Each row of a before or after table is a point. One or more steps were done to the points. Then noise was added and the rows were shuffled. The steps act on how far a point lies along the listed directions, d1 being the first. Write out the steps. A step turns or swaps two directions, mirrors them in a line or flattens them onto one, adds a multiple of one to another, or multiplies one. Angles are multiples of 10 degrees, from the lower direction toward the higher: turns from -170 to 170, lines from 10 to 170 but not 90. Use the fewest steps. Two steps may share a direction if one is a turn and the other turns, adds or multiplies; they go together, in the order done. Otherwise the lowest direction goes first.

Directions:
(1): [39  1]
(2): [-1 39]
Before:
[[  6 -37]
 [-31 -38]
 [ -6  27]
 [-22 -44]
 [ 22  34]
 [ 33 -20]
 [ 39   8]
 [ 28 -33]
 [  2  25]
 [ 12  18]
 [ 27  36]
 [-18 -33]
 [ -5 -46]]
After:
[[-20  31]
 [ 34 -37]
 [ 29 -42]
 [-28  42]
 [  7  42]
 [ 30 -24]
 [ 29  23]
 [-16  17]
 [ 40 -22]
 [-22   9]
 [ 35  16]
 [ 33  -6]
 [-23   4]]
Steps: turn d1 and d2 by 70 degrees

Directions:
(1): [ -4  19  49 -20]
(2): [-17  49 -14  16]
(3): [-36  -4 -17 -39]
(4): [-39 -19  17  31]
Before:
[[-24  10   4 -30]
 [-22  38  21 -20]
 [  1  10  17  -1]
 [  5  12  17 -22]
 [-14 -14  -7   3]
 [-12  30 -30  -4]
 [ 37 -27  -8  37]
 [-13  20 -27 -28]
 [ 11 -48 -36 -34]]
After, 9 rows:
[[ -9  39 -14 -43]
 [-45   8 -46 -42]
 [-42 -63 -30 -34]
 [ 47 -30  23  76]
 [ 16  11   5   1]
 [ 14   7 -11 -23]
 [-30   8 -21 -58]
 [-24  -8   6  -8]
 [-34  22 -32  -5]]
Steps: turn d1 and d4 by -60 degrees; multiply d3 by 2

Directions:
(1): [-42 -33 -12  18   0  12  -9  54 -23]
(2): [-40 -26  26 -23  30 -31  -7 -35 -18]
(3): [  3 -57  17  18 -25  21  27 -21  30]
(4): [ -3   8  30 -39  35  40  26  26  17]
(5): [-27  21  -7  31  15  54 -15 -37  -9]
(6): [-39  10 -51 -17  -2 -11  23  -6  42]
Before:
[[-10 -32  21 -19 -17 -47  19  47  -6]
 [  1  24  -5  18  -6 -18 -43 -50 -50]
 [ 13  26 -24   3 -10 -34 -13  -7 -15]
 [-26  15 -50  16   5  -2  -7  53 -32]
 [ 29 -36   8  33 -24  37   7  -3  -5]
 [-10 -12  -8  13   4 -39 -30 -73 -32]
 [ 25  22  11   3 -13  -8  -2   9  21]
 [ 33  37 -44  41 -15  -3  -7  -1  22]
 [-41  25 -32   6   0  28 -23  -1 -12]]
After (9 x 9):
[[ 29  51  20  -3  -3  51  24   7  22]
 [-24  -3  33   3  18  17  -7  15  -1]
 [-34  18 -21  16  15  20 -13   4 -16]
 [-68 -14 -22   9  43  -3  -4 -28   3]
 [-14  62 -36 -26  35 -28   1 -35  -5]
 [ 14   1   3  47 -24  -1 -58   1 -78]
 [ 40 -46  66  14   4  18  -6 -42 -34]
 [ 15 -13 -41  61 -37  12 -32  -8 -33]
 [-34  19 -42 -31 -11 -53 -12 -23   4]]
Steps: mirror d1 and d3 in the line at 100 degrees; turn d2 and d5 by -150 degrees; turn d4 and d5 by -60 degrees; multiply d6 by 2.5

Directions:
(1): [-12 -47  30  33 -32   8  18 -30 -37 -32   3 -16]
(2): [ -4 -27  33 -31 -12  -1  37 -19  17  61  16  19]
(3): [ -8  20  28 -15  18  38 -33   0 -40  26  31 -42]
(4): [-12   1 -28  58  24 -22 -13 -36 -15  46   7  12]
(5): [-45  21  -7 -25 -50 -52 -24 -11  -4   1  12 -14]
Before (8 x 12):
[[ 28  33 -28  22  69  48 -39  33 -22  -5   4 -10]
 [ 14   4   8 -18   9  19 -14  28  13 -20  11 -17]
 [-20 -21  14  -4  -5  -6  12 -21  10  19  18  -4]
 [-36 -43  15  21 -38 -19  14 -25 -13 -21  -8  10]
 [ 19  51 -21 -10  38  20 -50  23  23  33   5  -9]
 [  7 -49  36 -15 -20   2  36 -19 -22  -4   6   1]
 [  8 -16   6  22 -24  14  11  10   1 -61 -16   8]
 [-21 -18  23  18 -34  11 -11  -4 -15 -45  28 -27]]
After, 8 rows:
[[ 25 -50   7   3  11  20  51  17  38 -44 -39  47]
 [ -2 -17  21 -16   6  19  13   1  24  15  14   4]
 [-12  -1   2  32  17  13 -30 -18 -18  12  30 -29]
 [ 23 -12  21  29  34  58  -7  14  -6 -19  23 -19]
 [-50  47  11 -11 -13  11 -87   7 -84  -7  43 -70]
 [ 25 -53  30  -2   1  15  43 -19 -12   2   6  12]
 [-26  64  -5 -17   2   2 -92  -5 -25  47  37 -49]
 [ 13 -28 -19  62 -16 -14  24  -3  14 -54 -30  37]]
Steps: turn d1 and d4 by -150 degrees; turn d1 and d5 by 130 degrees; multiply d3 by 2.5

Directions:
(1): [ 33  30  33 -11   3   6 -29 -31  51  12  -6 -46 -16 -15  40  20 -15  -7
  -7  54]
(2): [-27 -22  28 -30  20   0  27 -28   0  -5  45  33 -63   9  14  -2  52  -2
   6  26]
Before, 12 rows:
[[-44 -40 -19  -7 -11 -10  20  -9 -41  -3  24  45  -8  14 -33 -18  40  -6
    9 -41]
 [-19  -6  30  -1  -6 -11   3 -22  30  11  10 -12 -45 -10  29  13   3  -4
    9  24]
 [-66 -32 -11   4  15  -4  36  12 -47 -16  35  53 -26  25 -33  -9  36  -4
   12 -27]
 [  3  -2 -70  33 -24  -7 -15  57 -38  -6 -20   8  84   6 -45 -11 -45  36
   26 -65]
 [ 40  26  17 -20   5   0 -31 -14  45   8 -23 -50   8  -7  18  22 -18  -2
   -5  42]
 [-21 -18 -10   3  -3 -18  17   5 -20 -21   6  21  -8   5  -8 -14  12   6
    6 -42]
 [  1   8  36 -34   4  26  -6 -44  43  18  35 -38 -53 -10  39  16  34 -12
   -2  56]
 [ 28  15 -47  28 -36  11 -22  39  -4  -1 -51 -51  79 -13 -19  -9 -63 -17
    6 -30]
 [ -6  13  -6  17  -6  -5  23  26 -13  19 -28  20  43   1 -24  -5  -4 -24
    6 -26]
 [ 27  21 -32  16 -10  -7 -34  17  11   3 -34 -49  52  -2 -29   5 -58  12
   -3 -28]
 [ -2   8  17   3   0  -9 -21  10  30  12 -10 -33  11  -5  24   6 -28  10
   -3  14]
 [ 46  40 -27  37 -24  16 -52  38   7   3 -51 -82  55 -21 -13  25 -63   3
   -8 -19]]
After:
[[-21 -27  27 -47  13  11  32 -40  16  -9  57  11 -78   1  28  -9  56 -24
   18  54]
 [  4  24  39 -10   7   1  17 -16  27  27  -4   5 -12  -6  17  10  17 -29
    4  33]
 [ 15  10  39 -45  19   2 -18 -50  54  10  54 -13 -63  -6  56  21  25  21
   23  82]
 [-30 -17 -19  31 -21 -16   8  26 -15   3 -17   3  14  -4 -16  -4 -22   5
   10 -41]
 [-30 -35 -16 -22  11 -11  28  18 -35 -15  14  46  -6  25 -37  -9  40   6
   10 -26]
 [-22 -21  19 -41  29  -6  18 -36  12  -8  54  16 -69  13  -3   3  40   7
    9  22]
 [-25 -19 -54  22 -27  14  13  43 -46   2  -4   7  49  11 -48 -15  -1   4
    3 -71]
 [-44 -27   5  -5   8 -14  15  18  -7   3  19  20 -13  10   4  -9  10  13
    6 -15]
 [-40 -32  29 -35  27  11  32 -20 -17 -18  67  25 -98  10   1   7  78  -1
   12  22]
 [ 21  17  11   1  -7 -12 -18 -15  29  -8 -14 -36  -4 -12  25   5 -20   0
    0   0]
 [ 25  42   5  22  -7   6 -45  -3  36  12 -32 -65  27 -11  13  25 -55 -13
   -5  28]
 [ 31  26   6   2 -23   2 -49 -29  36  21 -25 -55  28 -19  15  16 -31 -16
   -4  17]]
Steps: turn d1 and d2 by 170 degrees

Directions:
(1): [-18  10  23 -41 -18  26 -32  17  -2  -9   3  63 -82  35  -8 -25  -1   1
  -4 -38 -12  -3  27  -4  13  25   0  38 -13  -3  27 -42]
(2): [ 49 -16 -10 -55 -29  -3   3  32 -13  -7 -10  16 -37  11   6  -4 -26  -5
 -41  41   3  34   0  -4  14 -19  10  -7  42 -21 -19  81]
Before (13 x 32):
[[ 14   4  -1 -18 -10 -23   7   3  -4  -4   2  -9  14  -3   0   3 -10   0
  -16   5  12  12  -4  -1   4  -8  -3 -15  26  11  -8  30]
 [-15  10  13   9   8   6  -4   0   0   4   1  -1 -15   9   5   3   2  -1
   14 -18  -2 -20   5  -1   4  13   2   5 -11   3  11 -29]
 [ 15  -4  -7   2  -3 -11  10  -1   2   4  -3 -22  26  -5  10   5 -11  -4
   -1  19   9   5 -14  -7  -5 -12  -4 -15  16   5 -12  19]
 [-30   6   6   9   2  11  -9 -11  -7   5   1  11 -14   4 -11  -7  13   7
   16 -18  -9  -5   1   0 -14  19   2  13 -17  12  10 -38]
 [ -4   4   0  11   9  -9   5 -16  -2  16   2 -15  26  -6   3   9   4  -4
    5   3   2  -4 -11  -7   1   5 -10 -11  -9   8   0   7]
 [  3  -5   4 -17 -11  -3  -1  16 -10  -3   4  13 -21   6   0  -8  -6  -4
  -11  10   1   7  -3  -9   8  12  -2   1   6 -11   2  28]
 [  2  -8 -29  79  21 -28  37 -48   5  16 -10 -91 121 -39   6  28   6  -4
   13  31   7 -17 -29  14 -29 -23   1 -43   2  12 -37  18]
 [ 36 -13 -13 -11  -7 -11  11  10 -10  -9  -4 -23   1  -9   3  10  -9  -8
  -17  30   7  22  -3  -3   2 -27   7 -12  32 -12  -8  53]
 [-15  -1  18 -20 -10  19 -24  10   1   9   5  42 -49  18  -5 -32   0   3
    8 -35  -9  -7  17  -3   7  23   0  29  -5  -5  13 -42]
 [ 21 -11 -16   2  -2  -9  16   5  -6  -3   0 -16  25  -6   0   2 -11  13
  -11  21  -9  19  -7  14 -14 -16   2 -10  12 -15  -9  37]
 [ 10  -5  -9  -3  10 -10  13  -1  -7   1  -2 -11   7   2  10  -1  -4  -6
   -7  19  -1  13  -1   2   3 -10   8 -11  15  -6 -19  25]
 [ 21  -6 -18  -2   3   0  18   5  -6  -4  -3 -30  38  -4   7   2  -8 -10
  -16  14   8  14  -9   2  -1 -23  -1 -14   2   4 -22  30]
 [ 10   0 -15  24   7  -2  12   3  -1   4   1 -35  31   2   5  17  -6 -15
   -4  31  17   5 -20   8  -2 -10   1 -23   4  -8 -15  33]]
After, 13 rows:
[[ 12   4  -4 -12  -9 -25  11   2  -3  -2   2 -14  20  -6   0   5  -7  -1
  -13   5  15  12  -8  -1   3  -9  -6 -16  25  14  -9  30]
 [ -6  -2   1   4  -2  -4   4   3  -5  -1   7   1   4  -2   2  -2   0  -1
    2   9   3   1  -6 -11   2  11  -4  -7   0  -6   2  18]
 [ 26 -10 -16   1  -4  -8  15   6  -8  -1   0 -13  22  -2   0   1 -14  13
  -10  21  -8  19  -8  14 -15 -15   3  -8  14 -16  -7  40]
 [-23   2  16   5  -1  14 -16  -2   4  17   6  23 -22   8  -5 -25   7   4
   19 -36  -5 -16  10  -1   5  26  -3  24 -13  -1  11 -54]
 [  1   2   1  -6   1  -5   1  -6  -5  14   1  -1   4   4   4   5  -2  -3
   -4   7   0   2  -7 -10   6   2  -7  -8  -1   0   2  17]
 [-26   9   5   2  -1  11 -12  -9  -7   2  -3  15 -23   3 -10  -8  12   8
   12 -15 -10  -4   0  -2 -11  19   5  18 -14  11  10 -35]
 [-10   9  15   4   6   5  -4   7  -4   2   0   2 -22  10   2   0   0   0
   12 -16  -3 -17   8  -3   3  16   1   6  -7   0  11 -27]
 [ 18  -4  -7  -6  -6 -10   7   4  -1   5  -3 -15  18   0  11   5 -12  -4
   -5  21   9  10 -13  -7  -4 -14  -2 -10  17   5 -12  22]
 [ 31 -12 -14   3  -1 -13  15   3  -7  -9  -1 -31  16 -16   4  14  -8  -7
   -8  27   8  19  -9  -3  -2 -29   7 -13  28  -8  -7  44]
 [ 25  -5 -16 -12  -2   1  17   9  -7  -7  -2 -24  30  -2   9  -1 -12 -10
  -20  14  10  15  -6   1   1 -20   1 -12   4   3 -21  35]
 [ 11  -2  -8   0  13  -9  12  -2  -5   1  -1 -13  11   4  13   0  -3  -5
  -10  20  -3  15  -4   3   3  -9  10 -12  16  -7 -19  22]
 [ 14   0 -14   9   1   1   7  11  -1   2  -1 -25  13   9   4  13  -9 -15
  -14  32  14  10 -14   8   1 -13   3 -20   8 -11 -14  40]
 [ 34 -16 -22   4 -15 -14  18  -8  -9   5 -16 -33  28  -2   7   6 -19  -7
  -27  41   2   8  -8   8  -9 -24   8 -21  29 -10 -34  55]]
Steps: flatten d1 and d2 onto the line at 140 degrees

Directions:
(1): [ -5 -20  -8  54  38 -56  17 -26 -30 -16  14   4  27 -28  22  33 -39 -24
 -28  -8   9  -2  -1  49 -41  29 -10 -25  36 -13  17   7   9 -39  37   2
  20  -6  -7  40  -5   9  10 -21  64  16  -8  13  -1 -52  29 -49  16 -42
   3  18 -74   0   5   0 -11  22  29  22]
(2): [ 38 -39   6  21  38  32 -14  24 -13 -12  -8   7  -7  -1  31 -17  51  55
  12   2 -61  15  -5  -3 -29  20  67  19  48 -10   3  12 -16 -46   1  59
  10  10  38 -17 -17  34   6   8  17   6   3  15  16  22 -31  -1  -7 -42
  21  45  28 -38  -3 -17   2 -59  31  14]
Before, 8 rows:
[[  13   33   13  -18  -39   10   -2   22   12   14    8   21  -19   -6
   -13  -34    2  -17    3   13   16   -9    6  -25   43  -37  -34    3
   -43    9  -11  -11  -11   35  -17   -6   -7   -8  -18   -8   13  -14
    -6   -9  -53   -2   -3  -27   -7   16   14   17    3   42  -19  -33
    30   23   -7    2    3   19  -24   -4]
 [ -10    3   -1   15   12  -19   14   -3    2   21    1   -6    2    3
    11   23   -5   -8  -13   -9   17  -10  -26    6  -15   -3    0   -2
     6   -2   -5   -8    7  -10    5    4    5   -2  -11   21  -23   -4
    -1    4    5   -3   -6   14    5  -20   16   -3   22    2    5   -3
   -10   -1   -7    5   -9   -6  -10   -2]
 [  11  -11   23  -46   -9   66  -26   41   20    3  -17    1  -41   21
   -12  -18   57   45   31   10  -46   21    0  -34   28  -30   32   30
   -16    0   -5   13   -5   11  -29   18  -13    3   32  -36    3   10
    -4   17  -39  -14    1  -15    4   44  -53   43  -21   14   15   10
    76  -17   -2  -16    7  -35  -17  -16]
 [  17    5    5  -39  -11   47  -19   20    3   25  -25   -9  -16   26
   -23  -44   28   31   27   14  -20   -7    4  -42   25  -14   14   28
   -14    2  -26   -6   13   14  -26    3  -10    1   25  -27    9   -3
   -14   25  -31  -11   21    3   11   31  -30   34   -8   17   -6    4
    57  -11   -3   -3   14  -19  -15  -11]
 [  54  -35   19  -28   19   95  -51   69    1   -3  -20    1  -32   22
    42  -47  121  109   63    8  -94    9   -4  -50   -6    5  112   46
    47    0  -17   21  -29  -38   -9   70   -9   16   76  -58  -27   41
   -13   37  -17   -6   15    9   21   65  -94   33  -33  -29   27   77
    77  -57  -12  -34    1 -101   13    4]
 [  -1    9   19   -6    4   13    2    0    0   10   -7   -8   -5   -1
     1    9   -7    2    9    6   -5    8   -4   10    7    2   -8   -7
   -15    1    7    9    4    1  -15   -1   -8   -8    1   -1   -5   13
    -5    4   -9  -11    2   -4   -9   10   -9   16  -12    4   -6  -14
     7    0   -2    1    3   10    0   -8]
 [  33   -8   -1  -16    9   50  -27   30   14   17  -12    9  -23   18
    -5  -48   61   57   27    0  -51    4    3  -22   12    1   54   39
     9   -9  -12    6  -29  -17  -24   30    8   20   27  -27  -14   28
    -4   15  -29   -5   13   13   16   59  -37   27  -12    3   22   20
    51  -43    4  -11   15  -48    8  -17]
 [ -25   26  -11   -9  -23  -32   22  -35   10   16   11   -2    7    0
    -3   26  -62  -47  -16    1   37  -25    6    8   19   -1  -46  -18
   -42    7    6  -20   -5   21   15  -58    6   -6  -40   27    7  -27
    -7  -15    3  -11   -9  -17  -19  -29   40  -13   19   33  -18  -36
   -28   32    5   21    2   54  -13   -2]]
After:
[[ 13 -15  27 -42  -7  65 -24  42  20   2 -17   1 -41  22  -8 -23  56  50
   31   9 -44  24   2 -34  28 -28  29  31 -11   4  -7  18  -6   8 -27  21
  -11   2  39 -34   1  10  -3  18 -40 -14   1 -12   1  42 -52  43 -24  13
   16  13  72 -20   0 -19   5 -37 -16 -15]
 [ 25   6  15 -67 -23  97 -44  63  26  14 -20  -2 -36  34   8 -49  97  78
   69   9 -47  -4   1 -75  35 -25  67  41  -7  13 -31   8 -15  15 -25  21
  -27  12  52 -63 -12   9 -22  38 -57 -19  15  -8  12  76 -80  57 -37  22
   10  33  90 -29 -12 -23   7 -62 -26 -16]
 [-10   1  -7  21   8 -32  20 -28  -4  10  11   3  12  -9  23  29 -48 -27
  -17   0   8 -20   6  23 -10  21 -10 -15  -9   0  14  -9 -11 -13  29 -27
   17  -2 -26  31  -5  -6   1 -15  32  -2 -11  -2  -9 -32  28 -27  18  -4
   -8  -6 -34  15   3  12  -1  28  12   8]
 [ -8   6  -2  11  13 -17  12  -5   5  19   1  -7   3   3  11  18 -10  -8
  -11  -8  19 -11 -23   5 -15  -1  -5   0   1  -1  -9  -8   7  -9   4   2
    0  -1  -9  23 -23  -4   3   2   6  -6  -4  11   3 -18  18  -1  20   4
    6  -5 -10  -2  -3   8  -8  -5 -13  -2]
 [ 31  10  10   9  -7  10  -2  26  -3   3   6  22 -13 -14  11 -35  13   4
    1  12 -10  -3   4 -15  19 -18  -2   4  -4   0  -1  -4 -15   0  -8  23
    7  -6  -1  -8   1   9   0 -13 -28   4  -5 -15   3  16   6   6   4   9
  -11  -4  22   3  -4  -5   8  -6  -3  10]
 [ 24  -2   6 -32  -1  49 -17  23  -5  18 -24  -5 -15  22 -17 -44  31  36
   28  13 -30  -5   6 -41  15  -8  27  26  -2  -4 -23  -5   9   8 -22  14
   -5   2  30 -25   6   2  -8  27 -22  -8  24   4  15  29 -36  30  -5   6
   -4   9  55 -20  -2  -8  12 -27  -8  -9]
 [ 22   7  -3 -29  -6  51 -24  23  24  24 -15   7 -22  26 -17 -52  49  46
   29   0 -37   1   4 -30  29  -9  34  40 -10  -4 -14   4 -28   0 -31  16
    1  16  19 -24  -7  20  -5  14 -44  -8  11   7  10  63 -32  36 -14  20
   15  -1  57 -32   5 -12  15 -37 -12 -24]
 [  1   3  19   3   6  10   2   1  -1   6  -3  -5  -5  -2   3   9  -3   5
   11   9 -10  13  -2   7   2   6   0  -7 -10  -4   7   9   7  -7 -13   6
   -9  -5   3   0  -8  15  -1   7  -6  -9  -3  -6  -9  10  -9  13 -11  -2
   -6  -8   4  -7  -2   1   5   3   6  -9]]
Steps: flatten d1 and d2 onto the line at 150 degrees

Directions:
(1): [ 12  36 -36  17 -43  21  22  14  14  18  16  75 -26  43 -49  -4  21  16
 -54 -26  14  33  38  13  -5 -27   3  40  34  -9  13  -7  55  11  46 -21
 -40   7  -1 -25 -18   6  28  -1 -20   1   5 -24 -64 -12  13 -31   5  14
 -38   3  22 -15  41 -27   0 -13 -27 -25]
(2): [-29 -28 -17 -15  -5  -3  -7 -19  30  64  -5  27  21 -74  15   2  31  -1
   4   4 -15 -19 -49  21 -58  44 -10  13  15  24  48   6 -32 -11  52  -2
 -51  17  -9  53   4 -34  12  -1  26  41 -29 -28 -22 -20   4  -1  -6 -10
 -10 -18  -6   2   0 -34 -49  17 -32  33]
(3): [  8 -21  25  -4 -16   1 -30  10 -14  16   5 -11 -11  19 -30  17  35  13
  16  30   4  17 -12  32 -27 -14  20   1  20  27  35 -22 -21  45  -1  31
   5 -34  38 -22  21 -19 -35  22  55 -14  45  11 -24 -52  11 -43  81 -33
 -31   0  48  19 -27  16  27  41  49   7]
Before, 9 rows:
[[ 27  38 -31  22 -15  14  45  -2  -5  -2  22  67 -28  50 -47  -9   5  10
  -51 -27  12  31  38  -2  -7 -15 -12  43  19 -12  -9  -6  64   0  36 -27
  -30  17  -4 -26 -29  19  47 -11 -35   0 -12 -14 -45  12   3 -15 -11  29
  -19  16  14 -25  44 -23   4 -34 -45 -25]
 [-11  22 -29  13   1   8  25 -10  31  -6  -4  31  -1  -8  22  -9 -14 -16
  -23 -17 -14 -13  23  -8  -1  20 -21   8  -9 -12 -12  10  18 -23  32 -19
  -13  45 -19  15 -29  13  43  -3 -38  12 -39 -25   1  32   4  29 -47  27
   15   4 -20 -20  27 -27 -20 -29 -43 -11]
 [ 24  10   3  -3   4   0 -37  13 -12 -12  14  -2 -14  24 -15   4  15  -3
   13  16   3  15  14   5  -2 -18  11   7   8  -8   5  -8  -2  23  -6  14
    4 -22   8 -34  -9   7 -15  14  10  -6  28  13   2   1  -3 -21  42  -3
  -20   2   6  -6  -5  10  20  15  19 -15]
 [ 14  20   4  16 -14  -1  17  15 -17 -30  -3   1 -18  64 -13  -1 -10 -15
  -13   5   2  36  26 -15  23  -9   1  -3  -3 -25 -33   8  20  -7 -19   3
   19 -23  21 -36  12  12   9   5 -13 -37  36   1   7   9   2 -12  12  -2
   -6  11   5   4   4  10  39 -12  19 -19]
 [ 14  -1  49  -6  22 -14 -25  19 -43 -48 -10 -63  -3  37  -3   1   5  10
   42  37   7  28   0  -3  24 -30  29 -19 -12  10 -21  -4 -17  33 -59  32
   56 -31  38 -26  12  13 -47  16  14 -58  56  53  43 -13  -4 -23  61 -22
   -2   3  10  19 -48  42  46  25  71  -6]
 [  1  18   1  -2  12  15  -9   7 -15 -17  -4   4  13  10   8   1 -23   7
  -14   8   9  -1  33 -22  19 -16   0   0  -6 -15 -38   5  23 -22  14  -8
   10  12 -14  -5  -3  11  14 -10 -25 -11  -7  -9  19  13 -14   3 -26  24
   28  -4 -21 -21   6   2  -1 -26 -10 -24]
 [ 21   7  10  11 -20  16  -3  18 -29 -28  11 -16 -16  44 -13   9  -6  25
    1  -7  16  31  20   8  25 -28  27  -7   3   1 -17  -8   8   7 -31   1
   12 -15  18 -44 -16  15 -12   6  -9 -20  33  26   3   2   7  -7  22  -2
    2  20  16   0 -12  31  35   2  35 -26]
 [ -4  20 -42  29 -59  17  -1  -7  27  33   6  77  -4  13 -39   6  26  13
  -52 -17   0  22  17  28 -27  -4   9  10  23   8  24 -14  25  31  36 -14
  -58   8   4  -1  -6 -12  19 -15 -19  16   1 -33 -48 -17  18 -25  -5  25
  -35 -23  10   1  29 -28 -14 -22 -21 -27]
 [ 16 -25  68   4  49 -14 -36  16 -38 -60   2 -88 -22  27  10   6 -18   1
   46  25  19 -10  16 -22  46 -32  11 -42 -30  20 -53  -6 -18  17 -90  54
   75 -48  36 -35  26   9 -56   4  30 -49  38  61  68  16 -10  11  46 -16
   33  13  16  17 -46  65  71  -1  66  -1]]
After:
[[   8    1   20   -7   -1   16  -30   14  -26   -5    1   -2    6   23
   -12   13    2   18   -1   32   10    9   23    3    1  -24   14    1
     8    3   -5  -11   10    8   18   12    9  -14   11  -17   11   -1
   -13    6   17  -20   25    0   -1  -28   -6  -28   35   -1    4   -6
    13   -6  -14   13   16    3   23  -22]
 [  15   39   25    6   47  -11   16   13  -35  -92  -13  -58    5   40
    33  -24  -53   -9   17   -7   12   13   34  -53   81  -27    7  -25
   -43  -31  -85   23   21  -24  -79   -9   69    8  -10  -16  -17   50
    -5  -14  -69  -54    6   52   86   63  -21   32  -45   28   42   13
   -50  -11  -12   36   29  -35   17  -27]
 [  26   13   57   21   69  -13   -4   16  -45 -117    3  -94  -25   51
    31  -11  -74  -10   29   -6   23  -17   60  -68  102  -46   -4  -52
   -56  -22 -119   10   19  -21 -119   22  103  -23    2  -46    1   48
   -25  -14  -38  -62   14   66  105   81  -26   51  -30   20   68   24
   -28   -5  -19   69   73  -50   37  -25]
 [  17   22  -15    1   16   -3  -18    4    2  -21   12    6   -4   10
    10   -7  -11   -9   -1   -4    2    3   20  -13   15    0   -3    6
    -5  -27  -17    9   11   -8   -6   -7   -3    4  -20  -15  -19   20
    16   -1  -34    9   -3    3   20   40  -12    9  -18   20    1    3
   -29  -20   15   -4   -4  -12  -16  -17]
 [  -4  -11   -2    4  -21   11  -19    0   18   26    1   24  -13    4
   -17   13   40   -1    1   27  -11    7   -2   42  -48    8    3   13
    20   28   49  -16  -16   35   40   23  -13   -1   32   -8   -1  -23
     0   24   43   -2   19  -13  -34  -43   19  -33   64  -20  -28   -2
    45    4   -6   -9   13   32   18    1]
 [   9   22   -2   14   -6   -3   19   11  -10  -24   -4    9  -18   51
    -7   -2  -10  -16  -15   -1   -3   31   20  -22   23    0   -3   -4
    -4  -28  -36   12   21  -15  -14    0   10  -15   15  -27    9    9
    14    4  -19  -29   30   -3   12   11   -2   -7    1    2   -2   10
    -4    2   10    3   28  -14    7  -16]
 [ -18    6  -53   21  -63   16   -6  -22   46   66    3   90    8  -27
   -30    6   39   15  -51  -18   -7    8  -12   38  -57   20    4   20
    32   22   50   -9    7   22   64  -19  -86   18    1   24   -6  -31
    26  -16   -9   42  -16  -52  -57  -25   20  -25  -10   21  -43  -32
     6   -1   30  -49  -42  -17  -40  -12]
 [  16   16   -3   16  -12   16   12   10  -23  -32   10   -4   -7   30
     5    4  -24   16   -8  -22   11   19   25   -9   38  -18   20   -8
    -5  -13  -33    2   15  -15  -30  -18    7    2    0  -32  -27   21
     8   -5  -36   -8    5   18   16   28    4   17  -19   18   19   19
   -10   -8    2   20   18  -16    7  -26]
 [  12    4  -30    6  -27   13   18   -5    8   47   18   79  -21   13
   -56    2   48   15  -33   -8    3   31   -2   27  -56    6   -6   53
    42   22   43  -14   35   20   71  -10  -58    8   12   -7  -14  -17
    36    4   17   19   -2  -24  -72  -32   10  -44   34    3  -41    5
    40  -13   29  -34   -9    2  -34    0]]
Steps: add 0.7 times d1 to d2; multiply d3 by -1
